Each point is reached from the start by the listed moves, each made once or not at all, plus a little noise. Is the number of moves made odd or even? Then give how often each move was made.
In the rows, 128 means zero.

Moves:
(1): [121,113,76]
(2): [98,123,128]
(3): [99,190,152]
Start: [126,120,120]
Points:
[127,106,70] => odd (1, 0, 0)
[127,122,118] => even (0, 0, 0)
[86,102,71] => even (1, 1, 0)
[63,166,96] => odd (1, 1, 1)

Moves:
(1): [141,90,108,132,122,124,132,124,157]
(2): [160,162,108,131,131,146,104,106,129]
(3): [162,148,133,119,120,111,104,144,114]
(4): [122,151,127,140,94,124,109,125,124]
(5): [141,126,137,166,133,169,156,116,128]
(6): [120,90,62,145,151,131,137,161,78]
(7): [120,133,145,97,142,148,180,167,154]
(8): [125,156,138,159,152,93,123,139,161]
Start: [132,126,126,131,124,114,154,133,143]
Points:
[156,210,112,182,119,92,110,122,176] => odd (0, 1, 0, 1, 0, 0, 0, 1)
[208,192,98,173,105,71,83,128,193] => odd (1, 1, 1, 1, 0, 0, 0, 1)
[163,117,59,188,121,56,119,189,139] => odd (1, 0, 1, 1, 0, 1, 0, 1)
[123,108,56,157,117,115,145,162,83] => even (0, 0, 0, 1, 0, 1, 0, 0)
[135,134,152,141,144,177,238,159,169] => even (0, 0, 0, 0, 1, 0, 1, 0)
[190,163,44,150,111,116,94,154,77] => even (0, 1, 1, 1, 0, 1, 0, 0)

Moves:
(1): [135,112,138,120,131,140,150,101,110,129,120,118,113,98,97]
(2): [145,121,153,123,132,134,100,99,128,123,123,142,105,148,132]
(3): [122,115,146,131,137,109,147,125,129,129,136,128,129,136,118]
(4): [103,112,124,149,106,135,110,123,127,175,116,147,119,110,132]
(5): [127,142,103,114,111,141,131,134,161,97,121,182,116,110,151]
(6): [123,86,155,109,148,164,123,110,160,135,122,129,104,140,130]
(7): [123,141,113,104,98,115,113,120,124,134,135,114,119,139,117]
(8): [147,161,151,119,130,147,154,152,149,107,134,128,113,138,127]
(9): [137,134,127,124,128,119,133,94,159,120,114,113,138,132,108]
(10): [109,141,134,121,155,117,131,149,117,135,109,127,110,88,100]
(11): [91,111,114,150,130,134,132,116,133,135,130,130,114,146,135]
(12): [119,138,150,100,120,128,95,122,130,120,153,119,125,97,106]
Start: [123,145,112,117,120,124,129,134,121,115,126,134,108,122,118]
Points:
[100,177,131,67,134,95,128,117,175,78,119,163,86,45,64] => odd (0, 0, 1, 0, 1, 0, 0, 0, 1, 1, 0, 1)
[84,96,203,70,95,166,105,12,192,139,129,120,7,125,37] => even (1, 1, 1, 1, 0, 1, 1, 1, 1, 0, 1, 1)
[145,135,169,71,124,134,92,35,134,92,124,118,78,82,51] => even (1, 1, 0, 0, 0, 0, 0, 0, 1, 0, 0, 1)
[105,136,140,31,90,131,101,67,214,81,142,149,69,107,76] => even (0, 0, 1, 0, 1, 1, 1, 0, 1, 0, 0, 1)

Moves:
(1): [123,115,125,126,132,118,149,143,124,132,126,136,127,139,115,114,147,123,138,117,150]
(2): [130,118,114,114,138,157,119,127,142,157,147,137,124,120,136,131,133,121,107,136,134]
(3): [145,135,109,133,127,109,97,119,128,146,102,131,147,135,134,133,117,128,118,144,120]
(4): [120,138,137,154,153,116,154,105,123,145,132,126,133,108,144,150,138,106,121,117,93]
(5): [132,120,116,101,127,139,140,129,139,113,153,109,148,125,124,128,151,118,149,180,120]
(6): [134,133,131,121,131,95,99,127,124,159,130,131,110,111,134,131,133,143,144,119,118]
(7): [158,129,152,102,153,135,120,136,126,140,135,154,118,113,104,124,135,118,157,101,155]
(8): [109,118,132,150,81,119,126,128,124,157,135,125,139,138,124,113,108,109,144,123,139]
(9): [158,115,121,152,136,86,100,113,146,121,128,135,90,114,90,154,112,131,119,150,143]
(10): [156,132,103,137,121,148,105,100,126,112,110,153,122,131,144,133,145,130,138,119,121]
(11): [158,123,141,136,119,130,132,142,130,111,105,125,102,139,140,141,127,138,134,124,117]
(12): [130,132,157,147,151,113,125,173,126,109,137,158,163,115,88,149,130,139,133,137,118]
(13): [106,136,128,113,132,128,128,143,153,138,114,127,129,136,129,129,116,140,135,130,124]
(14): [130,127,142,125,102,126,113,126,131,137,177,151,124,156,136,143,124,113,125,121,138]
(15): [137,137,131,140,122,139,119,123,113,146,107,103,124,132,94,137,123,138,123,125,126]
(16): [113,130,131,129,125,125,143,127,116,124,139,131,140,124,154,138,144,128,152,125,138]
(17): [121,137,120,118,125,159,118,138,111,128,131,107,108,138,139,132,106,112,154,133,126]
(18): [109,121,149,124,148,122,86,90,144,107,112,118,131,137,137,115,145,112,112,128,124]
(19): [137,156,150,132,119,123,117,147,125,117,129,109,116,117,141,123,130,124,119,139,144]
(20): [120,120,122,142,134,138,138,121,149,134,137,105,130,139,115,140,125,133,137,94,119]
Start: [123,142,159,152,80,148,115,131,102,116,152,137,139,132,156,130,118,115,127,122,134]
Points:
[168,165,165,162,45,209,89,132,112,208,186,126,130,173,181,191,145,44,228,106,148] => even (1, 1, 1, 1, 1, 0, 1, 1, 0, 1, 1, 0, 1, 1, 1, 1, 1, 0, 1, 1)
[109,162,187,193,82,142,52,92,68,134,153,115,181,111,153,173,163,72,214,150,79] => even (0, 0, 0, 1, 1, 1, 0, 1, 0, 1, 0, 1, 0, 0, 1, 1, 1, 1, 0, 0)
[138,167,220,176,71,160,152,146,118,157,158,69,142,128,149,176,139,87,215,101,129] => even (0, 0, 0, 1, 1, 0, 1, 1, 0, 0, 1, 0, 1, 0, 1, 1, 0, 0, 1, 1)
[182,161,154,207,41,92,35,183,117,143,116,103,118,146,101,207,108,133,249,165,133] => odd (1, 0, 1, 0, 1, 1, 0, 1, 1, 1, 1, 1, 1, 0, 1, 1, 1, 0, 1, 1)

Moves:
(1): [141,127,129,118,145,142,134,125,113,121,124,130,129,132,137,141,132,136,124,132,136,136,140,125,136]
(2): [123,140,121,145,137,130,135,124,117,121,126,136,151,131,128,119,124,111,121,131,126,126,125,127,107]
(3): [139,137,114,140,109,144,112,139,126,100,130,138,136,110,129,146,148,103,125,146,113,119,114,138,155]
(4): [145,153,112,138,139,115,126,141,154,107,115,142,138,119,119,136,152,112,139,126,119,133,117,114,129]
(5): [122,132,141,138,102,140,126,99,129,126,119,105,130,119,110,130,120,129,132,116,118,129,126,146,125]
(6): [135,122,109,132,137,120,119,110,139,122,111,121,121,119,129,126,138,126,144,124,128,128,140,131,126]
(7): [144,107,127,128,128,141,128,115,112,138,134,115,113,125,129,121,124,128,122,124,133,145,119,135,123]
(8): [124,136,129,117,117,160,110,140,127,143,129,141,129,143,116,147,124,131,152,127,131,144,126,131,122]
(9): [140,135,142,133,138,143,113,134,143,129,100,120,120,113,110,128,142,125,155,144,142,108,117,136,147]
(10): [139,122,133,118,141,114,138,130,129,124,138,141,115,124,140,125,130,134,122,149,139,130,141,139,134]
(11): [141,103,129,111,108,115,135,111,145,115,121,137,115,135,112,113,125,130,114,136,151,114,157,108,125]
(12): [128,113,134,119,118,134,142,132,118,136,111,137,105,126,117,122,134,118,112,115,131,135,138,147,141]
(13): [111,138,133,155,117,119,119,114,131,129,120,127,135,121,135,133,87,111,110,133,120,119,139,115,136]
(14): [146,128,131,140,91,122,110,122,127,115,117,118,129,150,156,118,115,133,104,106,125,109,125,122,123]
(15): [118,109,147,129,134,152,127,120,107,113,127,127,144,137,140,128,140,110,134,129,139,119,114,129,148]
(16): [135,127,140,142,115,141,110,101,109,131,117,139,118,145,133,128,137,122,112,135,136,119,138,127,159]
(17): [135,119,132,109,134,124,133,111,132,136,124,124,136,123,135,126,123,112,123,128,129,114,147,125,131]
(18): [146,116,127,130,148,124,117,133,133,130,126,127,128,140,141,135,126,147,110,132,127,128,132,120,131]
(19): [118,126,136,122,127,131,115,141,132,111,124,101,135,122,136,116,142,123,124,144,131,124,123,132,137]
(20): [130,129,121,115,139,121,116,119,139,120,120,147,125,137,122,129,115,114,131,152,117,122,134,121,135]
(21): [120,125,131,148,137,134,99,123,102,134,109,135,109,129,142,135,147,133,121,139,144,123,119,110,118]
(22): [135,130,138,130,153,143,133,105,147,133,136,96,92,130,135,134,110,132,135,156,137,128,143,129,126]
(23): [150,110,137,127,123,131,123,114,117,117,126,127,137,129,129,132,137,115,141,146,104,132,146,129,135]
(24): [121,140,137,127,143,142,103,112,119,133,135,138,135,137,128,134,110,134,130,118,140,113,148,115,119]
Start: [135,132,112,131,143,132,126,122,124,124,117,121,138,121,126,129,118,117,125,134,129,118,133,119,125]
Points:
[222,64,159,115,179,211,68,35,120,90,93,90,117,118,134,151,119,71,132,214,161,58,191,100,185] => even (0, 0, 1, 0, 0, 0, 1, 0, 1, 0, 1, 0, 0, 0, 1, 0, 1, 1, 0, 0, 0, 1, 1, 1)
[167,97,124,162,159,198,32,67,59,98,80,159,173,135,163,169,107,27,105,213,103,101,146,92,159] => odd (0, 1, 1, 0, 0, 0, 1, 1, 0, 0, 0, 0, 1, 0, 1, 0, 1, 1, 0, 1, 1, 0, 1, 0)
[202,102,170,120,171,184,67,43,136,91,61,107,73,114,148,148,102,77,58,239,197,43,249,110,237] => odd (1, 0, 1, 0, 0, 0, 0, 0, 1, 1, 1, 1, 1, 0, 0, 1, 1, 1, 1, 0, 0, 1, 0, 1)
[197,137,109,155,145,163,44,65,103,78,69,103,131,145,170,126,146,113,99,120,150,102,157,97,153] => even (1, 0, 0, 1, 0, 1, 1, 0, 0, 0, 0, 0, 0, 1, 0, 1, 0, 0, 1, 0, 0, 0, 0, 1)

Moves:
(1): [135,137,136,129,132,128,121,130,131,120,127,128,133,132,152,129,119,137,119,125,137,118,109,143]
(2): [145,122,131,128,118,118,124,142,127,133,109,119,151,132,121,115,127,120,134,133,126,149,153,117]
(3): [90,136,127,151,146,127,122,128,136,120,132,120,140,140,101,154,117,147,131,92,125,131,155,137]
(4): [129,104,144,93,133,126,129,109,107,90,131,136,145,123,135,126,124,116,128,113,115,111,141,134]
(5): [120,118,130,136,118,132,144,136,134,140,138,110,120,149,119,110,121,131,132,143,134,119,125,141]
(6): [119,142,129,126,125,130,137,137,130,137,130,136,139,129,117,109,109,136,137,119,129,141,125,120]
(7): [125,121,122,138,139,131,116,105,135,141,130,130,139,119,150,136,124,118,123,108,129,132,126,133]
(8): [144,137,134,119,127,118,124,119,132,107,128,126,122,127,125,134,106,125,133,122,136,130,126,134]
(9): [137,136,161,131,126,140,125,126,130,129,128,105,103,147,143,137,126,130,121,120,119,145,137,139]
(10): [118,138,144,142,114,121,115,122,114,98,147,130,136,128,127,108,106,107,139,133,117,112,126,126]
(11): [117,143,139,126,122,126,137,110,114,146,106,101,126,142,128,127,119,116,133,129,134,144,128,138]
(12): [113,110,121,111,131,138,131,147,114,107,128,119,129,124,126,132,107,115,135,129,150,147,133,113]
(13): [144,125,112,127,141,88,153,144,135,137,139,132,126,100,127,133,129,125,135,144,124,149,132,148]
(14): [137,119,106,115,100,133,137,130,125,137,137,166,140,147,130,120,139,137,104,106,102,129,136,169]
(15): [120,121,149,134,135,141,143,129,142,130,144,150,137,144,105,150,142,120,108,114,117,120,147,118]
(16): [118,131,133,122,126,138,122,111,133,132,141,117,121,150,140,132,122,137,119,141,114,128,121,123]
(17): [110,130,117,126,102,103,152,142,130,131,135,112,134,153,133,114,133,113,150,128,123,125,143,113]
(18): [154,136,127,132,147,130,136,118,100,110,130,123,126,125,108,137,113,120,119,110,132,125,138,125]
(19): [141,108,133,125,118,137,125,143,135,115,146,96,131,108,141,116,149,96,114,114,100,116,126,134]
(20): [126,142,135,105,135,128,100,132,113,139,137,120,138,124,131,112,122,115,126,123,143,114,124,106]
(21): [143,112,129,131,128,129,129,134,121,133,119,117,114,109,133,131,110,124,111,122,117,125,117,126]
(22): [113,93,128,111,135,127,126,123,118,122,128,126,126,136,113,118,145,117,130,126,108,122,109,143]
(23): [134,141,116,120,162,127,117,124,130,120,110,142,120,119,142,127,137,116,137,133,122,112,122,117]
(24): [120,149,118,142,127,117,123,108,134,146,115,142,123,124,125,108,122,134,105,132,137,134,124,139]
Start: [108,120,133,116,123,119,133,140,122,109,123,132,111,121,113,123,106,133,124,116,111,147,140,116]
Points:
[85,70,173,60,102,74,150,122,93,85,200,162,153,163,127,96,116,50,107,51,29,127,180,164] => even (0, 0, 0, 1, 0, 0, 1, 0, 1, 1, 0, 0, 1, 1, 1, 0, 1, 0, 0, 1, 0, 1, 0, 0)
[51,95,126,38,96,46,157,132,86,99,132,85,165,202,96,66,38,98,116,83,99,177,178,192] => odd (1, 1, 1, 1, 1, 0, 0, 1, 0, 0, 1, 1, 1, 1, 0, 1, 1, 0, 0, 1, 0, 1, 0, 1)
[108,108,163,117,144,98,156,111,144,121,122,119,151,155,137,116,106,87,55,30,39,165,209,227] => even (1, 1, 1, 1, 1, 0, 1, 0, 1, 0, 1, 0, 1, 1, 1, 0, 0, 0, 1, 0, 0, 0, 1, 1)
[105,28,117,84,44,99,145,198,83,60,147,95,148,133,113,49,97,39,118,82,30,147,159,132] => even (0, 1, 0, 0, 0, 0, 0, 0, 0, 1, 0, 1, 0, 1, 0, 0, 1, 0, 1, 0, 1, 1, 0, 0)
[108,77,174,100,99,112,138,153,59,52,136,48,99,174,105,91,43,62,129,107,64,171,166,90] => odd (0, 1, 0, 0, 0, 0, 0, 0, 1, 1, 0, 1, 0, 0, 0, 1, 1, 1, 0, 0, 1, 1, 0, 0)
[56,140,136,122,212,97,164,88,122,104,127,113,118,163,67,139,18,108,98,62,120,179,137,168] => odd (1, 0, 1, 0, 1, 1, 1, 1, 0, 0, 1, 1, 1, 0, 1, 1, 0, 1, 0, 0, 0, 1, 1, 1)
[63,89,139,7,133,134,97,123,56,41,158,173,151,149,124,54,63,79,127,89,60,111,123,114] => odd (0, 0, 0, 1, 0, 1, 0, 0, 0, 1, 0, 1, 0, 1, 0, 1, 0, 0, 0, 1, 0, 1, 1, 0)
[73,125,106,108,153,58,191,152,146,138,129,177,118,132,79,86,126,99,131,117,76,152,145,118] => odd (0, 0, 0, 0, 0, 1, 0, 0, 0, 0, 0, 0, 1, 0, 1, 0, 1, 0, 0, 0, 0, 1, 1, 1)

Moves:
(1): [115,127,129,131,135,127,130,111,135,128,145,144,125,145,127,135,123,129,129,136,113,112,158,116,126]
(2): [110,135,142,129,138,116,130,140,129,129,117,166,123,91,98,113,107,129,107,115,137,110,125,147,118]
(3): [127,128,122,125,109,131,135,126,129,134,126,107,132,120,128,136,125,127,122,124,128,129,126,114,141]
(4): [138,130,138,130,121,99,123,126,145,128,128,112,114,145,120,126,118,122,141,113,114,112,142,141,119]
(5): [138,135,131,131,136,110,151,137,94,136,121,115,140,129,124,150,131,140,145,132,131,131,147,116,134]
(6): [123,118,118,128,126,143,111,130,140,128,136,123,133,113,118,121,138,128,149,146,135,130,113,124,139]
(7): [117,130,120,116,137,139,150,136,140,134,157,141,135,122,137,129,123,133,137,142,126,147,138,129,127]
(8): [133,123,95,123,125,113,111,116,141,129,132,117,120,142,129,139,130,121,131,124,144,143,133,160,112]
(9): [133,141,120,112,126,109,137,119,129,123,117,130,121,119,133,138,109,130,131,145,133,122,126,128,125]
(10): [118,132,160,136,137,138,132,102,112,132,150,132,116,124,102,129,118,128,140,120,138,110,139,150,149]
(11): [146,124,118,116,127,100,142,129,134,131,109,130,130,129,118,139,129,137,110,113,108,132,123,135,120]
(12): [119,146,112,131,125,124,96,102,126,130,143,133,120,134,150,134,128,104,145,143,121,139,134,131,124]
(13): [134,135,136,120,125,119,140,128,147,109,120,136,130,147,152,133,157,115,119,111,118,122,135,158,117]
(14): [110,116,125,123,115,123,127,128,125,132,140,125,129,139,134,124,144,117,131,126,126,144,123,113,135]
(15): [109,133,126,128,127,140,147,127,110,124,137,130,124,131,137,116,123,116,139,142,113,122,142,148,125]
(16): [122,114,142,168,137,130,141,119,129,139,150,124,146,124,116,119,116,123,152,146,136,107,130,112,126]
(17): [131,138,127,125,136,133,140,132,129,119,130,134,125,133,141,117,140,116,115,140,119,132,139,136,125]
(18): [130,132,152,131,133,133,147,141,119,140,122,134,131,137,119,119,122,118,124,125,109,110,138,134,150]
(19): [139,127,125,126,117,138,114,129,136,116,118,125,121,121,109,133,122,116,131,130,136,129,106,124,130]
(20): [131,134,131,153,121,152,142,148,117,129,119,138,129,127,142,122,147,147,111,132,125,135,110,118,143]
(21): [115,106,137,131,123,119,137,133,150,140,127,115,132,117,131,149,118,135,110,137,122,128,141,114,112]
(22): [129,131,120,122,117,143,127,120,124,129,114,144,119,112,143,121,139,124,126,151,137,133,135,131,110]
(23): [128,119,127,126,130,115,128,126,124,120,131,143,126,126,143,125,121,127,131,123,123,133,140,123,136]
(24): [150,120,139,129,114,110,128,140,109,133,150,126,144,131,120,125,116,131,130,140,129,106,115,101,137]
Start: [136,147,128,128,134,116,139,116,131,124,123,136,143,124,130,138,145,115,135,115,130,110,109,129,144]
Points:
[186,147,87,108,109,24,102,96,176,99,152,139,130,175,166,144,172,71,149,119,89,106,131,185,121] => odd (0, 0, 0, 1, 0, 1, 0, 1, 0, 0, 1, 1, 1, 0, 0, 0, 1, 0, 0, 0, 0, 0, 1, 1)
[126,112,174,146,125,76,247,104,105,160,204,137,180,94,72,182,60,110,193,200,89,38,171,79,199] => odd (1, 0, 1, 0, 1, 1, 1, 0, 1, 1, 1, 0, 0, 0, 1, 1, 0, 1, 1, 0, 1, 0, 1, 1)
[186,139,114,120,89,72,139,141,196,95,122,116,132,135,145,163,159,98,120,151,126,87,90,150,119] => even (0, 0, 0, 1, 0, 1, 0, 1, 1, 0, 0, 0, 1, 0, 0, 0, 1, 0, 1, 1, 1, 0, 0, 1)
[128,178,106,116,76,131,181,84,137,114,171,151,117,110,192,163,147,70,130,203,128,117,137,182,127] => even (0, 0, 1, 0, 0, 0, 1, 1, 1, 1, 0, 1, 1, 0, 1, 0, 1, 0, 1, 1, 1, 1, 0, 1)
[130,115,110,101,108,68,172,103,137,127,140,173,141,93,147,155,111,116,136,196,89,75,150,99,126] => odd (1, 0, 0, 0, 0, 1, 0, 0, 1, 0, 1, 0, 0, 0, 1, 0, 0, 0, 0, 0, 1, 1, 1, 1)
[102,143,71,164,99,131,164,108,126,119,193,133,167,134,180,155,184,63,218,175,128,159,123,132,172] => odd (0, 0, 1, 0, 1, 1, 1, 1, 0, 0, 0, 1, 1, 1, 1, 1, 0, 0, 1, 1, 0, 0, 1, 0)
[92,170,159,171,159,126,212,116,138,143,180,187,123,97,81,88,99,93,171,170,124,52,148,222,162] => even (0, 1, 0, 1, 0, 1, 1, 1, 1, 1, 0, 0, 0, 0, 1, 1, 1, 1, 0, 1, 0, 0, 0, 0)
[151,170,144,131,84,110,156,91,161,139,105,128,104,92,120,154,134,85,123,170,92,87,115,147,164] => odd (0, 0, 1, 1, 0, 1, 0, 0, 1, 1, 1, 1, 0, 0, 0, 0, 1, 1, 1, 1, 1, 1, 0, 0)
[115,175,129,129,152,96,183,91,125,133,150,249,124,111,138,152,168,101,147,139,104,107,185,209,154] => even (1, 1, 0, 0, 1, 1, 1, 1, 0, 1, 1, 1, 1, 0, 0, 0, 0, 1, 0, 1, 0, 1, 1, 0)
[121,178,69,101,119,25,184,105,168,112,150,186,124,137,173,172,167,91,135,134,85,136,169,170,139] => even (1, 1, 1, 1, 1, 1, 1, 1, 1, 0, 1, 1, 1, 1, 0, 0, 1, 0, 0, 1, 0, 0, 1, 0)
[99,189,135,141,115,112,133,63,135,117,144,207,86,77,137,117,120,91,143,168,119,70,158,152,165] => even (1, 1, 1, 1, 0, 1, 0, 0, 1, 1, 0, 1, 0, 0, 0, 0, 1, 0, 0, 1, 0, 1, 1, 0)
[125,179,71,131,122,68,188,65,116,133,180,130,129,123,197,152,114,67,212,201,123,122,204,160,110] => even (0, 0, 1, 1, 1, 0, 1, 1, 1, 0, 0, 1, 0, 0, 1, 1, 1, 0, 0, 0, 0, 1, 1, 0)
